Rows are points. Each copy is the shape, with its points in the same order, turned, moved and blurred by noise. Is it also mirrored, or only turned?

Shape (7 x 3):
| -152 |  360 |  175 |
|  147 |  -94 | -268 |
|  108 | -114 |  137 |
| -130 |  -54 |  280 |
|   68 |  149 | -328 |
| -166 | -219 |   43 |
|  161 |   57 | -242 |
Copy 1, 7 rows:
| -328 |  164 |  166 |
|  337 |  167 | -108 |
|   54 | -118 |  -74 |
| -103 | -173 |  132 |
|  209 |  397 |  -21 |
|  200 | -174 |  219 |
|  257 |  250 | -114 |
Copy 1 is: mirrored
Copy 2, 7 rows:
|   86 |  342 |  320 |
|   64 |  -45 | -319 |
|  -66 | -140 |   53 |
|   78 |  -94 |  328 |
|  100 |  211 | -276 |
|  237 | -179 |  102 |
|  -18 |   97 | -252 |
Copy 2 is: mirrored
Copy 3:
|   88 |  211 |  335 |
|   64 |  -52 | -292 |
|   72 | -250 |   74 |
| -134 | -164 |  279 |
|  157 |  123 | -223 |
| -271 | -191 |   -7 |
|  136 |   10 | -212 |
Copy 3 is: only turned
Copy 4:
| -480 |  -15 |   98 |
|   92 |   69 | -262 |
|   57 |   13 |  170 |
| -154 | -171 |  273 |
| -111 |  109 | -333 |
|   76 | -260 |   39 |
|  -22 |  120 | -221 |
Copy 4 is: only turned

Shape (10 x 4):
|  -68 |  -73 |  104 |  -28 |
| -540 |   22 |   53 |  286 |
|  236 |  186 |  -45 |   32 |
|  -65 |  -50 |  215 |  217 |
|  199 |  268 | -304 | -112 |
|   87 |  206 |   94 |  192 |
|  156 |   70 | -173 |  254 |
|  -14 |  -55 |  146 | -416 |
|   16 |   10 |   35 | -349 |
|   52 |  133 |   73 |  293 |
Copy 1 (10 x 4):
|   21 |   96 |  -97 |  -54 |
| -225 |  193 |  309 |  257 |
|  157 | -257 | -230 |   95 |
|   79 |  -18 |  146 |  -49 |
|  -23 | -293 | -456 |  228 |
|  163 | -186 |    0 |  135 |
|  -54 | -365 |  -74 |   66 |
|  134 |  282 | -403 | -102 |
|   91 |  163 | -425 |   -4 |
|   90 | -251 |   97 |   87 |
Copy 1 is: only turned
Copy 2 (10 x 4):
|  268 |   14 |  -15 | -107 |
|  435 |  231 |  442 |   56 |
| -105 | -136 |  -38 |   50 |
|  338 | -104 |   71 |  107 |
| -349 |   50 |  -59 |  -66 |
|   40 | -155 |  111 |  156 |
|  -31 |   28 |  -33 |  236 |
|  151 |  -20 | -147 | -455 |
|   76 |    4 | -113 | -388 |
|  102 | -122 |   86 |  225 |
Copy 2 is: mirrored
Copy 3, 10 rows:
|  -99 |  -49 |   -6 | -102 |
| -491 |   38 |  353 |  107 |
|  190 |   83 |  -63 |  137 |
| -161 |  204 |  125 | -146 |
|  215 | -111 | -157 |  358 |
|   90 |  210 |  111 |   83 |
|  -11 |  238 | -149 |  248 |
|   73 | -364 |  -58 | -208 |
|   98 | -320 |  -84 |  -80 |
|  -13 |  271 |  102 |   81 |
Copy 3 is: mirrored
Copy 4:
|   15 |    9 |   63 |  177 |
|  374 |  231 | -295 |  348 |
| -134 |  -14 |  -50 | -218 |
| -102 |   95 | -130 |  256 |
|   79 | -110 |   41 | -428 |
| -121 |  120 | -144 |  -31 |
|  -51 | -165 | -229 |  -79 |
|   56 |   78 |  454 |   95 |
|   79 |   47 |  362 |  -23 |
| -116 |   43 | -271 |   -4 |
Copy 4 is: mirrored

Shape (11 x 6):
|  209 |  415 |  284 |  206 | -188 |  276 |
|   90 |   60 | -332 |  187 |  209 | -156 |
|  -48 |  277 |  153 |  199 | -195 |   42 |
|  -98 |    7 |  100 | -226 |  -20 |  174 |
|   95 |    7 |  -44 |  486 | -102 | -195 |
|  142 |   36 | -266 |  380 |  157 |   31 |
|  -56 |   -7 |  309 |   -6 |  -67 |  266 |
|  334 |  293 |  173 |  191 | -122 |  129 |
| -174 |  119 |   59 |  132 |  -89 |  180 |
|  108 |   83 |  -80 |  145 |  360 | -138 |
| -123 | -105 |   30 | -238 |  -72 |   93 |
Copy 1, 11 rows:
| -343 |  481 |  190 | -167 |  -44 | -130 |
|  -29 | -145 | -366 | -361 | -133 |    4 |
| -235 |  336 |  -52 |   65 | -100 |  -23 |
|  138 |   96 |  113 |  -29 |  186 |   90 |
| -327 |  -32 | -222 | -100 | -406 |   45 |
| -148 | -145 | -170 | -353 | -233 | -131 |
| -116 |  127 |  289 |   55 |   99 |   24 |
| -332 |  348 |   85 | -293 | -124 |   -2 |
|  -75 |  164 |   -6 |   76 |   22 | -146 |
| -196 | -137 | -236 | -347 |   92 |   70 |
|  203 |   54 |  103 |   50 |  108 |  150 |
Copy 1 is: only turned
Copy 2, 11 rows:
|   -3 |  180 | -346 |  252 |  514 |   -8 |
|  391 | -154 |   11 | -127 |    0 | -276 |
|  -29 |  175 |  -18 |  206 |  278 |  -90 |
|  -69 |   73 | -135 |  -86 |  -10 |  242 |
|  223 | -204 |  221 |  185 |  336 | -256 |
|  435 | -153 |   28 | -149 |  286 | -218 |
| -186 |   32 | -125 |  -29 |  276 |  217 |
|  115 |  -10 | -327 |  264 |  394 |  -64 |
|  -12 |  183 |   29 |  -48 |  239 |   17 |
|  176 | -231 | -136 | -197 |   55 | -302 |
|  -32 |    5 |  -14 |  -83 |  -99 |  275 |
Copy 2 is: mirrored
Copy 3, 11 rows:
| -474 |   84 |  124 | -168 |  138 |  283 |
|   54 |  231 |  -73 |  208 |  189 | -419 |
| -154 |   33 |  -38 | -143 |  275 |  163 |
|   71 | -155 | -183 | -121 | -136 |   70 |
|   17 |  124 |  156 |  229 |  434 |   51 |
|  -47 |  352 |  -60 |  308 |  136 | -170 |
|   39 |  -43 |  -69 | -127 |  -77 |  350 |
| -341 |  125 |  272 |  -79 |   27 |   85 |
|  -25 |  -10 | -241 |  -55 |  143 |  177 |
|  169 |  320 |   34 |  -23 |   21 | -307 |
|  199 | -232 | -193 |   26 | -127 |   41 |
Copy 3 is: only turned
Copy 4 (11 x 6):
|  -46 | -382 | -160 | -224 |  186 |  350 |
|  126 |  315 |   13 |  274 |  113 |   89 |
| -124 |  -56 | -136 | -251 |  212 |  159 |
| -131 | -195 |   77 |  -38 |   41 | -249 |
|   97 |  337 | -175 | -155 |  -15 |  274 |
|  131 |  219 | -201 |  236 |    6 |  204 |
|  -50 | -286 | -131 | -216 |  -20 | -159 |
|   70 | -249 |  -31 | -141 |   77 |  369 |
| -168 |  -55 | -211 |  -96 |  119 |  -54 |
|  330 |  155 |   -1 |  164 |  179 |  -15 |
| -174 |  -78 |  130 |  -47 |  -48 | -294 |
Copy 4 is: mirrored

Shape, 12 rows:
|  100 |  -69 | -203 |  100 |   32 |  274 |  305 | -110 |  185 |
|  -99 | -154 |  270 |  314 |   44 |  -41 | -193 |  180 |   84 |
| -118 | -155 |   92 |  -37 | -274 | -155 |  111 | -254 |  186 |
| -264 |  219 |  156 |  139 |  100 |   85 | -181 | -294 | -310 |
|  -90 | -104 | -117 |   96 | -240 | -234 |  235 |  181 | -136 |
| -122 |   51 | -239 |  -21 |  195 |  252 |  -98 |  211 | -237 |
| -153 |  401 |  -49 |  -72 |   74 |   27 |  304 |  167 |   67 |
|  261 |  -96 |  240 |  -36 |   40 |   41 | -276 |  -32 | -303 |
|  134 |  316 | -133 |   78 | -105 | -171 | -231 | -313 |   44 |
| -117 |  284 |  263 |  171 | -336 | -212 |  286 |  225 |  215 |
|  100 |  258 |   67 |  -61 |  125 | -226 |  251 |  175 |   27 |
| -179 |  170 |  235 |   34 |  -60 |  110 |  -81 | -164 |   92 |
Copy 1, 12 rows:
|  122 | -167 | -249 |   -4 | -100 | -137 |  -98 |  431 |  -42 |
| -493 |  116 | -127 |  114 | -222 | -140 |  215 |  -13 |   37 |
|  120 |  328 | -110 | -117 | -331 |  -87 |   67 |   66 |  -60 |
| -294 |  102 |  295 | -421 |   10 |   50 |   87 |   45 |  -90 |
|  -39 |  164 |   98 |  246 | -444 |  145 |  -86 |  138 |   87 |
| -165 | -246 |  194 |   -6 |  223 |   52 |  -81 |   47 |  236 |
|   58 |  146 |  131 |  182 |  191 |  165 |  -76 |  269 | -195 |
| -359 | -118 | -152 | -227 | -194 |  172 |  -68 | -329 |  -53 |
|  -82 |   80 |  164 | -157 | -144 | -259 | -359 | -105 | -300 |
| -204 |  523 |  -63 |  344 | -173 |   52 | -118 |  228 | -268 |
|  -62 |   72 |   19 |  303 |  -23 |  150 |  -35 |   14 | -342 |
| -197 |  292 |   -7 | -252 |   29 |  -93 |   41 |   87 | -118 |
Copy 1 is: only turned
Copy 2 (12 x 9):
|  -15 |  138 |  337 |   38 |  -38 |  -16 | -270 |  -78 | -346 |
| -151 |   46 |  -42 |  -58 |   27 |  381 |   60 |  313 |   44 |
| -133 |  347 |  -77 | -104 |  289 | -138 |   56 |  -45 | -172 |
|  372 |  216 |   56 | -168 |   57 |  336 |  388 | -222 |  -34 |
| -296 |  232 |  -36 |   47 | -258 | -172 |  158 |  -30 |  -64 |
|   90 | -284 |  114 |   45 | -301 |  210 |  110 | -238 |  -52 |
|  135 |  239 | -157 |  259 | -260 |  136 | -211 | -285 | -166 |
|  346 | -183 |   85 |  -87 |   64 |  -22 |  202 |  233 |  186 |
|  120 |  253 |  231 |  319 |  315 |   45 |  210 | -195 |  107 |
|  -69 |  430 | -363 |  376 |  -40 |   25 |    7 |   83 | -244 |
|  110 |  251 | -111 |  249 | -185 |  -54 | -169 |  -92 |   97 |
|  149 |  144 |  -93 |    8 |  192 |  234 |   42 | -109 | -165 |
Copy 2 is: only turned
Copy 3:
|    0 |  -97 | -289 |   20 | -198 |  111 |  104 |  216 |  271 |
|  261 |  -80 | -107 | -320 |    2 | -107 |  154 |  131 | -369 |
| -109 |  201 |  -16 |  138 |   -2 | -205 |  226 |  291 |  -71 |
|  130 | -116 |  215 |  168 | -158 |   -9 | -369 |   83 | -333 |
|  179 |  407 | -167 | -211 |  -57 | -191 |  -54 |  165 |  108 |
|  196 |  -71 | -143 | -193 |   73 |  297 | -376 |  -36 |   57 |
|  332 |  -15 |   96 |   49 |  -70 |  -91 |  -37 | -167 |  347 |
| -247 |  -68 |  -69 | -230 |  -54 |  -48 | -169 | -163 | -354 |
|    9 |  -35 | -252 |  364 |   25 | -335 | -184 |  -39 | -198 |
|  343 |   64 |   88 |  -89 |  -96 | -598 |  209 |   86 |  192 |
|  254 |  131 |  -63 |  -38 | -122 | -172 |   43 | -282 |  170 |
|   57 | -199 |  125 |   72 |    5 | -165 |    4 |  101 | -128 |
Copy 3 is: only turned
